Each row is a point. Each copy is the shape, with its points in the same order, stretched, turned, moved and blurred by noise. Some copies are also mirrored. Which?

Shape (5 x 2):
[[-19  10]
 [-19  33]
 [ 30   5]
 [  6 -28]
 [ 30 -38]]
Copy 1 (5 x 2):
[[-41 -17]
 [-39 -42]
 [ 16 -20]
 [-11  21]
 [ 14  27]]
Copy 1 is: mirrored
Copy 2, 5 rows:
[[-16  10]
 [-36  -4]
 [ 22 -20]
 [ 31  22]
 [ 60  14]]
Copy 2 is: mirrored
Copy 3:
[[ 20  20]
 [ 25  36]
 [-24  15]
 [ -5 -13]
 [-29 -21]]
Copy 3 is: mirrored

Shape:
[[  2  -1  -4  40]
 [ -4 -21  10  -5]
 [ 20   0 -10  -5]
 [-24  18  31 -21]
 [ 40   1   3 -26]
 [ 53   3 -15 -15]
 [-25  13   2  -6]
 [ 28  -8  -8   5]
 [ 11 -29  23  16]]
Copy 1:
[[ -5 -13 -15  44]
 [ 32 -25   6  -3]
 [ 19  10 -19  -6]
 [ -5 -12  50 -13]
 [ 38  32 -12 -30]
 [ 28  42 -36 -20]
 [-14 -29  20 -12]
 [ 26  12 -27  -3]
 [ 47 -14   3  28]]
Copy 1 is: only turned
Copy 2 (9 x 4):
[[-23  -5  -1  18]
 [-18   5  14 -23]
 [  5 -30   9 -11]
 [ 31  36  25  -2]
 [ 21 -36  30 -21]
 [ 19 -60  17 -12]
 [ 17  20  -7   0]
 [ -6 -37  12  -6]
 [-38  -2  34 -14]]
Copy 2 is: only turned

Shape, 11 rows:
[[ 22  42  19  44  -1 -17]
 [ 33   2   8  19 -19 -12]
 [  1 -29 -18 -35  -4  37]
 [ -3 -53  -1 -16  -4  51]
 [ 20  22 -21  40   2 -23]
 [ 34   0  28   6  37 -18]
 [ 42 -29 -24 -17  -8  29]
 [  8 -13  -2  21   3 -12]
 [-21 -26 -29 -44  -3  39]
 [-29 -41  -8   1  49   3]
 [-22 -35   9 -13   9 -28]]
Copy 1 (11 x 6):
[[ 12 -21  28 -10 -36 -40]
 [  2   9  32   5 -31  -9]
 [ 33  24   0  29  39  38]
 [ 22   5   6  55  32  42]
 [ 24   3   6  -5 -48 -27]
 [ 12  25  41  21  -2 -48]
 [ 47  36  28  30   9  33]
 [  4   7   6  23 -24 -15]
 [ 32  24 -21  21  50  48]
 [ 15  20 -29  53  17 -19]
 [-31  25  -9  27   3 -17]]
Copy 1 is: mirrored
Copy 2 (11 x 6):
[[ 30  25  27  37   2  -9]
 [  6  14   3  33 -21  12]
 [ 13 -12 -47  -8 -23  17]
 [ 28 -43 -35   5 -29  33]
 [ -4   7  -2  50   5 -19]
 [  7  15  10  18  20  55]
 [ -1   1 -52  32 -31  31]
 [ -1 -19   3  26  -1   9]
 [ 11 -20 -52 -21 -16   0]
 [ -1 -60 -14  -3  34  28]
 [-20 -31  17 -26  11  17]]
Copy 2 is: mirrored

Shape (11 x 8):
[[-17  32 -19 -20  12  -4 -20 -20]
 [-39 -12 -19 -32  -3   9  29   2]
 [ -8  36 -37  38 -24   1  -3 -39]
 [ -8 -17 -17   3 -11   1  -4  20]
 [ 12   3 -20 -22   8  10 -19  37]
 [ 49  -3  26  14 -46  -7  -4  22]
 [ 15  -2  -6  -4  27 -18 -15  35]
 [ 24 -29   7  -6  32   7   9  -5]
 [ 27  -4 -27 -24  -5  13   0   0]
 [-15   5  15   5 -12  14 -18 -13]
 [-13 -39  -7 -13   4 -11  -8  -4]]
Copy 1 (11 x 8):
[[  6  60   9  18 -13 -20  11   0]
 [-27  -2  43  36 -12   0  16   2]
 [ 39  11 -10  22   3  -7  13 -46]
 [ 17 -25  18  -5  -6 -13  -3  11]
 [ 17  12  13  -7   0 -21  -2  44]
 [ 19 -27 -31 -54  27  16 -24  15]
 [  7  17  15 -29  13 -39   5  34]
 [ -3   9  37 -28  24 -23 -44   5]
 [ 25  26  31 -13  10   6 -19  21]
 [  2  -4 -10   3 -16 -11 -24 -11]
 [  3  -8  49 -28 -20 -17 -15   0]]
Copy 1 is: mirrored
Copy 2 (11 x 8):
[[-11 -12 -31  31  28 -49   9  22]
 [ 25   7  17  18  25 -17  38  50]
 [-59  -3 -47  -1 -14 -12  24  10]
 [ 10  -8 -13   6  17  30   1  13]
 [ 33   8 -32  18  37  10 -23   2]
 [ 21  -2 -42 -30 -52  45 -29 -22]
 [ 23 -13 -24  -5  54  19 -22 -16]
 [ 29 -20  -5  -1  14   8  23 -33]
 [ 35   4 -49   9   0  -8  21   2]
 [-15 -17  -6  28  -9   0  -4   4]
 [ 31 -46  -2   9  16  11  21  14]]
Copy 2 is: mirrored

Shape (15 x 11):
[[ -3  19   3   2  10 -14 -41  16  40 -10 -23]
 [  3  -6  12  12 -19 -12  -6  17  27  31  17]
 [-21   0   0   2 -26   9 -11   7  -9  -6  -4]
 [-16   2  40   3   1  -7  40   8   5  16  -7]
 [-32  11   0  11 -20 -22  -9   9 -19  29 -24]
 [ -4  33  16 -14   1  -8  13  28   0  19 -10]
 [ -8   9  -7  17  13  -3 -15   8   1   2 -20]
 [ -9 -13  13  11   5  17 -19  -5 -15  -1  -9]
 [ 24   5 -11   4   0 -15   0   0 -18 -11  -3]
 [ 10  17  -3 -16  -2 -20 -15   4 -17  22 -19]
 [ -8  13 -14  20  -1   8  16 -38  15 -40   2]
 [  4 -11   4   9   2   5 -17  -5  30 -11 -32]
 [  6  25  19   8  14 -37   6 -24  -2  -6 -16]
 [ -6   1  -6  16   2  28 -20 -22 -15  17  -7]
 [ 11 -26 -14 -24  25  -8   0 -16 -37  -6   0]]
Copy 1 (15 x 11):
[[ 35 -11 -20  18  -4 -35   4  12 -10   0  40]
 [ 12  18 -34 -35  -5 -24  17  39   5  24  28]
 [ -4   0  -7 -18 -16   2   2  -3 -15   5  10]
 [-25  -1 -10   2 -21 -32  36  14  31  -8   1]
 [-27 -15 -28  -3   9  24  39  18  -6   3   8]
 [-15  15 -11  -2   4 -30  46  14  -5 -10   9]
 [ 10 -21  -6   6  -4  -8   8  16  -4  -4   6]
 [ 16 -17   5 -19  -5   4  -3  -7   7   8   3]
 [ -3   7   1  -1  -1 -12  10   4 -20  27 -21]
 [ -4   9 -18  -7  29  12  38   6 -12  18  -7]
 [ 18   8  25  36 -51 -11 -16  -5   5   8 -10]
 [ 33 -22 -21   5 -17 -21  -7   0   4   6   0]
 [ -6  -1   5  38 -13 -20  38  10  12  22  -8]
 [ 33  -2   8 -19  -3  29   6   1   7   7  -8]
 [ -9   1  13   3  31  17 -14 -22  15  21 -32]]
Copy 1 is: mirrored
Copy 2 (15 x 11):
[[-30  24  -9  -6  -5 -14 -60 -34   7   1  19]
 [  0  22  -5   5 -34 -34 -10  -3 -12  34   3]
 [ -3  -5  -8 -13 -23  19  -2 -26   0 -12   4]
 [-38   3  20   2  13 -11  18  -7 -17  37 -19]
 [-22  18  -7   6 -25  42 -13  -5  -5  15  -2]
 [-51   2  21 -20   1  -6 -12  13  -3  22   0]
 [-12  12  -1  10  -1  15 -25  -3  25  -1   8]
 [ 10 -10   1  14  -3  18  -6 -19   2 -23  14]
 [ 11  27  -2  -4   8  20   1  18  10 -11  -9]
 [-10  12   6  -6  -5  23 -24  21 -13  -1   0]
 [ 17   8  -4 -16  40  17  16 -36  36  11   8]
 [ -2   7   9   6  -3  -2 -43 -33   4  -5 -10]
 [-17  42   2   3  47  25   0 -11  -5  22   3]
 [ 27 -20  14  14   1  25 -10  -7  21 -13  27]
 [ 38 -17 -17   5  18  22   7  39 -10 -29 -13]]
Copy 2 is: only turned
